Rows are points. The points of each table are mixes of a few directions, plus a little noise. How many directions does each table use, and how many do they share? Where both have some left over, give the other angles between the two spaces (their principal angles), to ten degrees, smallest first.

First, 4 rows:
[[-0.39 -0.03 -0.14]
 [ 0.53  0.03  0.19]
 [-0.91  0.35  0.01]
 [ 0.78 -0.35 -0.06]]
Second, 4 rows:
[[ 0.41 -0.03  0.10]
 [-0.81  0.06 -0.20]
 [-0.56  0.04 -0.14]
 [ 0.95 -0.07  0.23]]
Directions: first 2, second 1, shared 1

First (8 x 8):
[[ 0.29 -0.35 -0.22 -0.04  0.30  0.16 -0.60  0.36]
 [ 0.81 -0.26  0.17  0.02 -0.46 -0.06 -0.37  0.06]
 [-0.55  0.38  0.13  0.03 -0.06 -0.11  0.63 -0.32]
 [-0.79  0.46  0.02  0.02  0.00 -0.06  0.74 -0.32]
 [ 0.79 -0.47 -0.14 -0.02 -0.11  0.12 -0.77  0.37]
 [-1.37  0.75 -0.46  0.03 -0.32  0.13  1.07 -0.31]
 [ 0.07 -0.09  0.16 -0.01  0.31 -0.06 -0.10  0.01]
 [ 0.74 -0.43  0.34 -0.02  0.33 -0.11 -0.59  0.15]]
Second, 9 rows:
[[ 0.82 -0.53 -0.84  0.22  0.14  0.37 -0.25  0.18]
 [ 0.05 -0.03  0.29  0.48  0.43  0.62  0.04  0.20]
 [-0.83  0.70  0.80 -0.24 -0.52 -0.45  0.19 -0.29]
 [ 0.19 -0.20 -0.39 -0.15  0.30 -0.24 -0.05 -0.12]
 [ 0.49  0.10  0.14  1.05 -0.15  1.36 -0.20  0.33]
 [-0.43  0.38  0.06 -0.51 -0.31 -0.84  0.05 -0.48]
 [ 0.20 -0.07 -0.22  0.17  0.38  0.09 -0.07 -0.11]
 [-0.42 -0.15  0.06 -0.79  0.02 -0.89  0.21 -0.04]
 [-0.06 -0.20  0.11 -0.22 -0.29 -0.02  0.09  0.32]]
Directions: first 3, second 4, shared 1; angles 40, 90

First (10 x 12):
[[ 0.11 -0.01 -0.12 -0.24 -0.01  0.00 -0.06  0.01  0.02 -0.12  0.12  0.06]
 [ 0.90 -0.11 -1.03 -1.95 -0.10  0.03 -0.53  0.09  0.12 -0.97  0.96  0.50]
 [ 0.01  0.00 -0.01 -0.02  0.00  0.00 -0.01  0.00  0.00 -0.01  0.01  0.01]
 [ 0.44 -0.06 -0.50 -0.94 -0.05  0.02 -0.25  0.05  0.06 -0.47  0.47  0.24]
 [-0.34  0.04  0.39  0.75  0.04 -0.01  0.20 -0.04 -0.05  0.37 -0.37 -0.19]
 [-0.12  0.01  0.14  0.26  0.01  0.00  0.07 -0.01 -0.02  0.13 -0.13 -0.07]
 [-0.96  0.12  1.10  2.09  0.11 -0.03  0.56 -0.10 -0.13  1.04 -1.03 -0.53]
 [ 0.06 -0.01 -0.06 -0.12 -0.01  0.00 -0.03  0.01  0.01 -0.06  0.06  0.03]
 [-0.25  0.03  0.28  0.53  0.03 -0.01  0.14 -0.03 -0.03  0.27 -0.26 -0.13]
 [ 0.16 -0.02 -0.19 -0.35 -0.02  0.00 -0.10  0.02  0.02 -0.17  0.17  0.09]]
Second, 9 rows:
[[-0.77 -0.11  0.43  0.48 -0.55 -0.31  0.78 -0.22  0.20  0.26  0.20 -0.48]
 [-0.08 -0.16 -0.17 -0.58 -0.49 -0.21  0.21  0.08  0.28 -0.05  0.20 -0.14]
 [ 0.09 -0.30 -0.30 -0.28 -0.47 -0.08  0.13 -0.01 -0.20  0.38 -0.72  0.05]
 [-0.01  0.19  0.39  0.04  0.00 -0.14  0.17 -0.13 -0.44 -0.28  0.35 -0.05]
 [ 0.52 -0.14 -0.51  0.46  0.49  0.36 -0.41  0.08 -0.46  0.62 -1.25  0.45]
 [-0.13  0.64  1.17  0.63  0.74  0.35 -0.99  0.29  0.29 -0.33 -0.12 -0.13]
 [ 0.12  0.34  0.50 -0.19  0.25  0.33 -0.67 -0.41 -0.40 -0.77  0.36  0.22]
 [ 0.07 -0.01 -0.10  0.01  0.02 -0.35  0.43  0.50  0.20  0.27  0.14 -0.19]
 [ 0.17 -0.43 -1.37 -0.55 -0.01  0.05  0.37 -0.21  0.54 -0.09  0.85  0.27]]
Directions: first 1, second 6, shared 1

First, 9 rows:
[[-1.44 -0.42 -0.56 -0.15 -0.20 -0.35 -0.73 -0.19 -0.24  0.09 -0.51 -0.06
  -1.20  0.14 -0.62  0.02 -1.00 -0.24 -0.43 -0.52]
 [ 0.88  0.27  0.31  0.12  0.17  0.24  0.49 -0.09  0.03 -0.22  0.24 -0.10
   0.66  0.12  0.51  0.19  0.43 -0.04  0.11  0.35]
 [-0.55 -0.20 -0.20  0.08 -0.16 -0.38 -0.22  0.16 -0.09  0.19 -0.19  0.18
  -0.39  0.07 -0.52 -0.24 -0.21  0.13  0.00 -0.20]
 [ 0.36  0.18  0.17 -0.55  0.17  0.87 -0.10 -0.12  0.51 -0.08  0.38 -0.21
   0.33 -0.83  0.72  0.16  0.27 -0.03  0.09  0.06]
 [-0.69 -0.17 -0.10 -0.70 -0.16  0.51 -0.71  0.37  0.66  0.43  0.18  0.16
  -0.31 -1.29 -0.16 -0.40  0.02  0.35  0.25 -0.40]
 [-0.30 -0.15 -0.16  0.45 -0.14 -0.72  0.09  0.09 -0.42  0.08 -0.32  0.16
  -0.27  0.70 -0.59 -0.11 -0.23  0.04 -0.07 -0.05]
 [ 1.09  0.37  0.41 -0.23  0.29  0.78  0.40 -0.16  0.33 -0.26  0.48 -0.25
   0.85 -0.39  0.97  0.29  0.59 -0.08  0.14  0.36]
 [ 0.77  0.21  0.24  0.25  0.13  0.03  0.49 -0.08 -0.12 -0.19  0.14 -0.07
   0.54  0.33  0.32  0.15  0.34 -0.05  0.07  0.32]
 [-0.15 -0.12 -0.12  0.72 -0.14 -0.99  0.31  0.02 -0.67 -0.02 -0.40  0.18
  -0.20  1.16 -0.66 -0.07 -0.23 -0.05 -0.13  0.06]]
Second:
[[-0.25  0.07 -0.09 -0.16  0.16 -0.02  0.03  0.00 -0.13 -0.39 -0.02  0.08
   0.12 -0.04 -0.09  0.04  0.06  0.02  0.19  0.19]
 [-0.20  0.06 -0.06 -0.11  0.12 -0.01  0.00  0.01 -0.10 -0.30 -0.02  0.06
   0.09 -0.04 -0.08  0.03  0.06  0.02  0.16  0.14]
 [-0.42  0.13 -0.15 -0.25  0.27 -0.01  0.04  0.03 -0.19 -0.63 -0.03  0.14
   0.19 -0.07 -0.16  0.07  0.11  0.03  0.34  0.28]
 [-0.04  0.03 -0.01 -0.05  0.05  0.00  0.01  0.01 -0.02 -0.11 -0.01  0.03
   0.03 -0.01 -0.03  0.00  0.02  0.02  0.05  0.04]
 [ 1.86 -0.58  0.61  1.14 -1.17  0.10 -0.24 -0.14  0.90  2.83  0.18 -0.63
  -0.88  0.29  0.67 -0.19 -0.48 -0.15 -1.50 -1.27]
 [ 0.60 -0.20  0.20  0.36 -0.38  0.02 -0.07 -0.04  0.30  0.94  0.07 -0.21
  -0.28  0.10  0.22 -0.05 -0.16 -0.05 -0.50 -0.41]
 [-0.79  0.24 -0.25 -0.46  0.48 -0.03  0.09  0.05 -0.36 -1.21 -0.06  0.27
   0.38 -0.14 -0.27  0.08  0.22  0.05  0.62  0.52]
 [-0.69  0.23 -0.25 -0.41  0.42 -0.03  0.10  0.02 -0.32 -1.07 -0.07  0.23
   0.32 -0.12 -0.26  0.08  0.18  0.06  0.55  0.49]
 [-0.07  0.03 -0.02 -0.06  0.05  0.02  0.02  0.00 -0.04 -0.10 -0.01  0.03
   0.02 -0.03 -0.02  0.00  0.02  0.00  0.06  0.04]]
Directions: first 3, second 1, shared 0; angles 90
